Every row gives one point. To make a cloud, some directions were put in groups of two or more. Within a group, all points are equally far from the middle, so they leave a hole (a ring in 2 directions, a hollow ball in 3). The other directions are filled evenly. Then the cloud was stretched, turned, moved and blurred a little. Count the holes, and give their numbers of directions, smallest first.

Cloud (13 x 2):
-0.41,-0.28
-0.47,-0.27
-0.60,+0.20
+0.36,-0.24
-0.65,+0.12
-0.24,+0.34
-0.44,+0.40
+0.35,+0.15
-0.34,+0.18
+0.15,+0.60
+0.43,-0.27
-0.22,-0.17
-0.80,+0.35
Holes: 0

Cloud:
-0.68,-0.04,+0.62
-0.15,-0.29,+0.62
-0.15,-0.20,+0.76
+0.45,+0.02,-0.04
-0.42,-0.28,+0.22
+0.19,-0.52,+0.31
-0.23,+0.37,-0.33
-0.50,-0.19,+0.44
-0.25,-0.37,+0.31
-0.38,-0.16,-0.47
-0.32,+0.01,-0.60
-0.52,+0.45,-0.19
-0.92,+0.49,+0.14
+0.21,-0.12,+0.62
-0.23,-0.36,-0.56
+0.17,+0.23,-0.31
-0.13,+0.28,-0.46
-0.21,+0.62,+0.46
-0.13,+0.46,-0.07
+0.00,+0.13,-0.67
-0.14,-0.46,+0.22
-0.26,+0.25,-0.48
Holes: 1 (2)

Cloud (20 x 3):
-0.23,+0.23,-0.53
+0.30,+0.18,-0.62
+0.55,+0.23,-0.27
+0.36,+0.20,-0.58
-0.42,+0.14,+0.37
-0.32,+0.25,-0.46
+0.36,-0.29,-0.61
+0.36,-0.43,-0.56
-0.11,+0.58,-0.22
-0.20,+0.37,+0.32
+0.57,-0.42,-0.29
+0.24,-0.42,+0.33
-0.03,+0.10,-0.65
-0.10,-0.34,-0.60
+0.34,+0.28,-0.54
-0.34,-0.18,+0.45
-0.44,+0.27,+0.28
+0.21,+0.47,-0.44
-0.08,-0.77,+0.11
+0.04,+0.53,-0.39
Holes: 1 (3)

Cloud, 32 rows:
-0.13,+0.64,+0.53,-0.01
-0.01,+0.85,+0.26,-0.12
-0.02,+0.24,-0.33,+0.50
-0.50,+0.17,+0.45,+0.30
-0.36,+0.12,-0.07,+0.54
-0.08,-0.65,-0.34,-0.14
+0.48,+0.50,+0.00,+0.12
+0.17,-0.21,-0.37,+0.51
+0.04,-0.58,+0.14,-0.26
+0.10,-0.11,+0.55,+0.35
+0.00,+0.61,-0.45,-0.63
-0.07,+0.89,-0.14,-0.38
+0.00,-0.03,-0.27,+0.58
+0.04,+0.46,+0.57,+0.16
+0.47,+0.31,+0.30,+0.08
+0.44,+0.54,-0.13,+0.17
-0.07,+0.76,-0.35,-0.51
+0.53,+0.41,+0.11,+0.08
+0.19,-0.22,-0.38,+0.49
-0.05,-0.24,-0.08,+0.61
+0.02,-0.17,-0.77,-0.37
-0.15,+0.55,-0.37,+0.29
-0.09,+0.87,-0.28,-0.26
+0.19,-0.45,-0.37,+0.41
+0.38,+0.21,-0.33,-0.73
+0.12,-0.01,+0.57,+0.31
-0.22,-0.57,-0.18,-0.25
-0.59,+0.15,-0.29,+0.00
+0.45,-0.23,-0.67,+0.02
-0.33,+0.28,-0.62,-0.28
+0.47,+0.27,+0.32,+0.08
-0.13,+0.81,+0.27,-0.32
Holes: 2 (2, 2)

Cloud:
-0.47,-0.03,+0.10,-0.08
-0.22,-0.06,+0.10,+0.95
+0.55,-0.24,+0.31,-0.13
+0.15,+0.32,-0.56,+0.42
-0.31,+0.55,+0.49,+0.36
+0.42,-0.54,-0.29,+0.06
+0.54,-0.34,+0.27,-0.10
+0.59,-0.43,+0.02,+0.00
+0.09,+0.53,-0.51,-0.20
-0.52,-0.02,-0.44,+0.02
-0.26,+0.47,+0.64,+0.46
+0.43,+0.18,-0.69,+0.12
+0.25,+0.33,+0.02,-0.41
+0.28,-0.56,-0.11,+0.19
-0.23,-0.05,-0.15,-0.37
-0.66,+0.39,+0.48,+0.44
+0.48,+0.15,+0.44,+0.18
+0.15,-0.05,+0.17,-0.44
+0.23,-0.36,-0.78,-0.12
+0.05,-0.39,+0.48,+0.03
-0.74,+0.26,+0.19,+0.29
+0.38,+0.13,+0.30,+0.57
-0.25,+0.66,-0.21,+0.14
+0.69,-0.27,-0.03,+0.03
-0.08,+0.41,+0.67,+0.49
-0.22,-0.06,+0.21,+0.96
Holes: 2 (2, 2)

Cloud, 50 rows:
+0.47,-0.41,-0.08,+0.57,-0.06,+0.70
+0.63,+0.34,+0.52,-0.30,+0.28,-0.42
+0.87,-0.40,-0.04,+0.02,+0.21,+0.02
-0.42,+0.02,+0.45,+0.18,-0.17,+0.41
+0.41,-0.04,-0.31,-0.19,+0.21,-0.05
-0.74,-0.50,-0.11,+0.41,-0.71,+0.00
+0.64,+0.63,+0.53,+0.03,+0.25,-0.10
-0.25,+0.19,-0.06,-0.40,+0.29,-0.46
+0.63,+0.06,-0.08,+0.51,+0.00,+0.23
+0.10,+0.21,+0.65,+0.22,+0.40,+0.36
+0.84,-0.36,+0.21,+0.25,-0.05,+0.04
-0.22,-0.40,+0.11,+0.72,+0.12,+0.44
+0.10,+0.53,-0.53,-0.09,+0.72,-0.27
-0.37,-0.67,-0.12,+0.72,-0.56,+0.42
+0.22,+0.20,-0.42,+0.21,+0.56,+0.12
+0.01,+0.09,-0.21,-0.42,-0.14,-0.26
+0.28,-0.42,+0.15,+0.72,+0.15,+0.64
+0.78,+0.35,+0.16,+0.28,+0.02,-0.06
-0.81,-0.12,-0.06,-0.06,+0.31,+0.23
-0.35,-0.25,-0.22,+0.49,-0.68,+0.19
-0.31,-0.44,-0.17,+0.80,+0.13,+0.54
-0.13,+0.42,-0.40,-0.06,+0.59,-0.13
+0.37,-0.07,-0.73,+0.22,+0.03,-0.55
-0.03,-0.06,+0.21,+0.03,-0.99,-0.09
+0.69,+0.51,+0.24,-0.46,+0.82,-0.16
+0.20,+0.22,+0.25,+0.32,+0.36,-0.15
-0.03,-0.43,-0.28,+0.28,-0.42,-0.18
+0.61,+0.15,+0.43,-0.31,+0.56,+0.27
+0.76,+0.32,+0.12,-0.52,+0.07,-0.05
-0.33,-0.51,-0.02,+0.22,+0.46,-0.06
-0.42,-0.15,-0.17,+0.20,+0.08,+0.39
-0.05,+0.33,+0.53,-0.60,+0.19,-0.48
+0.77,-0.21,+0.19,+0.22,+0.30,-0.08
-0.79,-0.06,-0.33,-0.11,-0.02,+0.08
+0.16,-0.17,+0.15,+0.44,+0.61,+0.61
+0.15,+0.12,-0.23,+0.11,-0.36,+0.25
-1.02,-0.20,-0.29,-0.13,+0.43,-0.21
-0.31,-0.14,+0.59,-0.40,+0.37,-0.04
-0.30,+0.08,-0.42,-0.35,-0.14,-0.51
+0.20,+0.20,-0.09,-0.01,+0.75,-0.55
-0.47,+0.10,+0.21,+0.21,-0.30,+0.22
+0.11,-0.16,-0.81,+0.38,-0.23,+0.23
-0.45,-0.49,-0.18,-0.09,-0.18,+0.29
+0.38,-0.29,-0.61,+0.68,-0.22,-0.13
+0.55,-0.62,+0.08,+0.18,+0.54,+0.21
-0.48,-0.86,-0.49,+0.42,-0.43,-0.01
-0.32,-0.41,-0.35,+0.07,-0.08,-0.25
-0.15,-0.54,-0.06,+0.24,+0.73,+0.00
+0.40,-0.29,-0.02,-0.09,+0.39,+0.00
+0.26,-0.76,-0.65,+0.27,-0.03,+0.14
Holes: 1 (2)
